Each row of a before or after table is a point. One or more steps were done to the points. Then noise was added and the rows were shuffled. The steps act on how far a point lies along the listed directions, d1 being the first. Name the steps. A step turns or swaps two directions, mirrors them in a line or flattens them onto one, adds a multiple of one to another, or multiplies one. Angles are multiples of 10 degrees, from the lower direction toward the higher: turns from -170 to 170, lines from 10 to 170 but not 90. Use the fewest steps. Two steps may share a direction if one is a turn and the other turns, adds or multiplies; they go together, in the order done. Otherwise the lowest direction goes first.

Directions:
(1): [52  7]
(2): [-7 52]
Before, 13 rows:
[[-15 -26]
 [  8 -43]
 [ 31  -4]
 [-30 -17]
 [ 34   7]
 [ -6 -12]
 [  8  22]
 [-25   1]
 [ 17   7]
 [ -3 -14]
 [ 21 -14]
 [ -5  -4]
 [-39  25]]
After:
[[ 48  -2]
 [-59  21]
 [-10 -11]
 [-40   1]
 [ -8  -6]
 [ 31 -13]
 [-25 -27]
 [ 55   9]
 [ 30  10]
 [-49 -20]
 [ -5 -15]
 [  9 -42]
 [ 15  22]]
Steps: multiply d1 by 1.6

Directions:
(1): [ 47  -7 -43]
(2): [ 35 -31  43]
(3): [26 55 19]
Before:
[[  5   9   2]
 [ -5 -22  -2]
 [-22  19  11]
 [-60  -6  -2]
 [-12  14 -10]
 [ 10   7   4]
 [-21 -12  -5]
 [  0   8   1]]
After (8 x 3):
[[ 15  51   3]
 [  4  -1  -7]
 [  3  20   8]
 [  0   3 -10]
 [ 20   9 -16]
 [  3  -6  -7]
 [  2 -10  -5]
 [ -6  12  18]]
Steps: turn d1 and d3 by -130 degrees; multiply d2 by 0.4

Directions:
(1): [ 39  40   2 -48]
(2): [15 33 49 41]
(3): [ 22 -50  45 -22]
(4): [-57  17  31 -31]
Before:
[[ -7   1  -7  16]
 [ 26 -40  -3 -23]
 [ 27  15 -20   3]
 [-36 -31  -7   6]
 [-39  -3 -46 -51]
 [ 19  -8  15  25]
 [ -9 -17   0  13]
 [ 16  -7 -28  22]
 [-22 -32  40  41]
 [ 14  18  -1  15]
 [ -7 -26  11  -9]]
After, 11 rows:
[[  2 -13   9 -10]
 [ 15  -1   7 -17]
 [  1 -30 -17 -18]
 [ 16  25  35 -52]
 [ 21  20 -43  -8]
 [-14   4  -5 -32]
 [ 43  -1  18 -10]
 [ 23  21  -2  -6]
 [-21 -21 -23   3]
 [-23 -11   0  -7]
 [ 49 -17  -4  59]]
Steps: turn d1 and d3 by -130 degrees; swap d2 and d4

Directions:
(1): [-59  33  50 -21  15 -18]
(2): [  6 -58  39  11  54  13]
Before (12 x 6):
[[-29  22   9 -14 -12 -12]
 [ -7  -2  -6   3   1  -3]
 [  9 -36  30  14  48   3]
 [  5  22  -7  -5 -22  -9]
 [-18 -27  36   3  27  -4]
 [ -9 -10  -1  10  16   4]
 [  5 -26   8   8   4   5]
 [ 23 -47   3  12  32   5]
 [-35  40  13  -2 -37 -21]
 [ -2 -19  31  -3  20   8]
 [ 28 -57  18  22  20  22]
 [-11  22   5  -5  -5  -6]]
After (12 x 6):
[[ 19  -6 -14   7  -3   5]
 [-19  -3  23  -3   2  -3]
 [-35   5  38 -11  28 -16]
 [ -6  -4  -7   3   1  -3]
 [ -2 -21  31  -2  19   8]
 [ -7 -37  29   5  28   2]
 [ 36 -25 -30  29 -32   7]
 [-18 -12  47   2  45  -8]
 [-43   4  60  -7  15  -5]
 [-14  -6   2   8  16   1]
 [ 17   9 -17   1 -21  -4]
 [ 24 -26 -23   7  -8   8]]
Steps: mirror d1 and d2 in the line at 70 degrees
